Each row is a point. Each copy is the shape, with its points in the same order, turned, moved and blurred by noise. Is it also mirrored, or only turned?

Shape (5 x 2):
[[-1.4  3.4]
 [ 1.1  4.8]
 [-5.7 -3.9]
 [-1.3  0.2]
 [-0.4 -1.7]]
Copy 1 (5 x 2):
[[ 0.3  5.2]
 [-2.9  5.1]
 [ 6.4 -0.2]
 [ 0.9  1.8]
 [ 1.0 -0.8]]
Copy 1 is: mirrored
Copy 2 (5 x 2):
[[ 0.0  2.8]
 [ 2.6  1.9]
 [-7.7  1.1]
 [-2.2  0.6]
 [-2.8 -0.7]]
Copy 2 is: only turned
Copy 3 (5 x 2):
[[-3.8  1.7]
 [-2.6  4.2]
 [-2.5 -6.8]
 [-1.7 -0.7]
 [ 0.2 -1.5]]
Copy 3 is: only turned
Copy 4 (5 x 2):
[[-2.7  3.7]
 [-5.0  1.7]
 [ 5.6  5.2]
 [ 0.2  2.5]
 [ 1.9  0.9]]
Copy 4 is: mirrored

Shape (7 x 4):
[[ 2.0  0.5 -2.0 -0.8]
 [ 4.1  1.9  3.0 -0.9]
 [ 4.1  1.9  0.1  5.4]
 [-3.1  1.0 -0.8 -5.1]
 [-3.8  0.6  1.1 -3.3]
 [-1.3  0.1  2.8  2.4]
 [-2.3 -4.7 -2.8 -7.6]]
Copy 1 (7 x 4):
[[ 1.2  0.2 -1.8  0.4]
 [-0.4  5.3 -0.7  0.0]
 [-2.2  2.9 -6.5 -2.5]
 [-0.7 -2.3  3.3  3.7]
 [-2.7 -1.2  3.2  2.2]
 [-5.0  1.6  0.0 -2.2]
 [ 3.8 -4.7  6.1  0.5]]
Copy 1 is: mirrored
Copy 2 (7 x 4):
[[ 0.8  1.5  1.9  3.5]
 [ 0.5  4.0  0.5 -2.7]
 [ 6.3  1.1  3.1  0.3]
 [-4.3  1.0 -4.8  4.0]
 [-2.4 -0.9 -4.6  2.6]
 [ 1.7 -1.3 -1.6 -1.7]
 [-8.8 -1.9  0.0  5.5]]
Copy 2 is: mirrored
Copy 3 (7 x 4):
[[ 3.0  0.6 -2.1 -0.9]
 [ 4.0  4.3  1.8 -2.0]
 [ 6.3  1.6  2.2  3.9]
 [-3.9  0.3 -2.4 -2.2]
 [-2.9 -0.3 -0.9 -1.7]
 [ 1.0 -0.6  4.0  1.1]
 [-2.0 -3.5 -4.9 -7.6]]
Copy 3 is: only turned
Copy 4 (7 x 4):
[[-2.4 -1.0 -0.3  2.4]
 [ 0.2  0.0  3.8 -0.2]
 [ 1.2 -0.6  3.5  7.7]
 [-2.9  3.1 -5.6 -0.9]
 [-0.4  3.5 -5.0  0.6]
 [ 3.9  1.5 -1.9  3.2]
 [-3.6 -1.6 -8.4 -4.4]]
Copy 4 is: mirrored

Shape (11 x 8):
[[-0.2 -0.2  4.2  4.4 -3.1  3.4  5.4 -0.2]
 [-3.3 -0.3  1.0 -0.9  3.1 -0.2 -2.4  0.1]
 [ 2.9  1.1  4.6 -4.2  2.1 -6.0 -0.8 -4.3]
 [ 3.8 -1.9  7.3 -2.1 -0.3  0.3 -0.2  2.9]
 [ 0.9  1.6  0.1 -1.3 -4.4  4.5  2.9  0.1]
 [ 0.3 -6.4 -2.5 -4.2  0.7  0.4  2.0  0.0]
 [ 1.0 -1.1 -1.3 -1.0 -0.2 -5.5  1.8  5.2]
 [ 2.2  1.8 -1.9 -2.5 -4.5 -8.0 -1.8  0.1]
 [ 1.6 -0.5 -4.5  4.4  1.8 -2.4  1.9 -7.7]
 [-1.3  1.4 -3.3 -1.4  0.8  3.1  2.8  1.5]
 [ 4.3  4.3 -1.8 -1.4 -7.0  3.0  0.3  2.2]]
Copy 1 (11 x 8):
[[-1.5  2.6  2.8  6.6 -1.3  1.5 -0.5 -5.3]
 [-3.6 -1.5  0.1 -2.7 -2.2 -0.3 -5.0 -2.0]
 [ 3.6  0.9  3.9 -5.8  1.3 -5.1 -4.8 -6.4]
 [ 4.7 -0.1  4.4  2.0  1.3  0.6 -7.8 -2.7]
 [ 1.5  4.0  1.9  2.0 -0.1  4.2  0.3 -0.7]
 [ 1.0 -5.6  0.3 -1.1  4.6  3.6 -1.2 -1.9]
 [ 3.1 -3.7  2.1  1.0  0.9 -4.0  0.0  3.1]
 [ 7.4 -0.4 -0.4 -4.3 -1.5 -4.6  0.9 -0.1]
 [-3.4 -0.9 -5.8 -1.8  3.9 -3.5  1.8 -7.1]
 [-3.9  0.8  0.7 -0.2  1.6  2.2 -0.5  0.3]
 [ 4.9  6.4 -1.9  1.7 -0.2  2.4  0.8  0.9]]
Copy 1 is: only turned
Copy 2 (11 x 8):
[[ 0.4  2.2  3.9  2.3 -2.2  2.7  7.8  1.3]
 [-3.7  0.5  4.2 -0.4 -0.1 -1.9 -2.5 -0.5]
 [ 1.0  8.0  1.0 -1.9 -3.3 -5.4 -3.3 -1.8]
 [ 5.6  1.6  3.0 -1.9 -2.0 -1.5 -0.2  3.2]
 [ 0.1  1.5  1.7 -2.8 -1.7  5.3  4.0 -2.7]
 [ 0.9 -3.3 -0.6  0.6 -0.2 -2.2 -0.2 -6.1]
 [-1.6 -0.8 -3.9 -2.8 -0.5 -3.9  1.2  1.6]
 [-3.0  4.3 -6.2 -3.2 -4.9 -1.1 -2.6  0.4]
 [-5.2  6.6 -2.2  6.8  1.4  0.2  1.1 -4.9]
 [-3.4 -0.3  1.5 -2.6  2.5  1.3  3.0 -3.1]
 [ 0.4  2.5 -2.9 -5.1 -0.9  7.6  2.3  0.4]]
Copy 2 is: only turned
